Each row is a point. Any point is a mix of the corners, with weights that add up to 1. It lies inside the corners' shape when no weight is negative. Is each point inside? If not, which corners have a negative weight?
In the rows, zero is written as 128.

Corners:
(1): [100 146 173]
(2): [ 87 166  41]
(3): [161 124 104]
(4): [ 98 102 187]
Points:
[ 74 119 172] => outside (3)
[111 128 181] => outside (2)
[103 152  77] => inside
[101 148 128] => inside
[ 85 123 165] => outside (3)
[109 152 105] => outside (4)

Corners:
(1): [124 114 106 155  85 245 156 162 116]
(2): [143 121 134  68 159  64 143  78  86]
(3): [ 69 125 108  92 151 164 165 152 168]
(4): [102 140 186  71 163 191 183 193 192]
(5): [141 164 133  75 177  74  77  73  64]
(6): [145 152  91 179  92 178 160 216 187]
(7): [176 161  58  78 115 105  77 133  99]
(8): [174 164  99  66 188  75 104  63 111]
(9): [138  77 141 122 159 105 100  89 122]
(10): [142 124 121 163  55 158 114 103 133]
Points:
[116 123 150 108 140 136 139 124 120] => outside (7, 8)
[142 144 101 149 111 157 148 178 163] => inside
[143 139  89 128 106 157 128 128 113] => outside (4, 9)
[180 147  95  94 144 112 109 129 120] => outside (3, 5, 10)
[121 132 142  97 142 136 142 151 148] => outside (1, 8)
[142 142 126  90 146 108 119 109 123] => outside (1)
[155 173  77  73 169  86 100  99  88] => outside (4, 9, 10)

Corners:
(1): [115 101 115 101  93  83 115 138  74 105  62 154 108  88 157 133 133  40
 143 115]
(2): [104 136 161  76 153  70 153 122 108 132 104 175  84 169 111  96 145  96
 125 134]
(3): [167  84  88 186 134 152 113 176 117 140 160 134 148 119  97 148  83 117
  95 185]
(4): [114 179 116 143 105 160 127 168 184 125 153  97 133  78 174 159 176  89
 168  88]
(5): [133 143 192  81  85 151 122 134  98 106  77  89 156  73 134 104 104  67
 189 162]
(6): [134 115 130 121  69 106 139 148 122 129  90 151 204  72  82 149 147  96
 110 162]
(7): [ 69 169 149 159 149 107 107 149  73 143  96 140 121 199 168 107 132 165
 184 153]
(8): [142 105 152  92  79 112 180  60 137 143 130  46  89  52  94 135 148 154
 105  88]
(9): [172 124 157 158 153 125 140  88 179 135 181 100 114  53 150 175  88  99
 116 192]
(10): [131 126  96  81 167 206 157  80 114 134  75  67 146 124 157 181  96 169
  87  96]
(11): [106  83 187  82 150  59 143 177 107  62 159 131 146 127  85 100 112 176
 110 137]
(12): [180 166  78 195  51  51 119 162  67 134  70 173  58 195 147  81  89 104
 171  62]
(13): [180  61 215 118 168  60 112 231 102 202  85 113  91  79 148 158  67  90
 158 151]
(14): [108 178 150 126  74 170  93 103 162 102 143  82  79  95 128 176  85 113
 155  95]
(15): [125 112 187  92 146 110 174 161  94 153 139 144 141 169 176 103  89 185
 194 153]
(16): [ 97 180  94 112 151  82 128 181  80 151 139 146 176 173 125 188 101  69
  84 170]
(17): [116 148  70  67  92 125 130  83 201 159 120 100 145  99 187 103 152 106
  77  68]
(18): [149 131 196 148  95  99 118 170 183 122 183 116 135 159 157 172 131 104
 105 187]
(19): [112 123 180 170 146 224 140  92 125 123 153 136 155 196 224 126 114  64
 145 125]
(20): [105 163 166 179 123 151 188 100 156  65 137 143  38 157 202 132  45 148
 179 147]
(21): [ 74  94 118  72 169 152 183  73 141 105 104  84 190 158 121 119 141 166
 183 118]
Points:
[137 112 137 120 122 113 142 133 110 121 109 122 118 102 117 137 107 100
 128 123] => outside (7, 15, 17, 18)
[128 137 129 132 116 123 138 129 128 137 120 118 117 124 148 147 117 111
 134 123] => outside (5, 11)
[148  94 126 111 128 118 136 128 127 146 124 104 144 107 140 155 103 120
 104 124] => outside (2, 4, 5, 7, 20)
[122 132 144 104 119 101 132 136 110 130 111 117 116 124 145 130 122 105
 141 115] => outside (3, 6, 20)
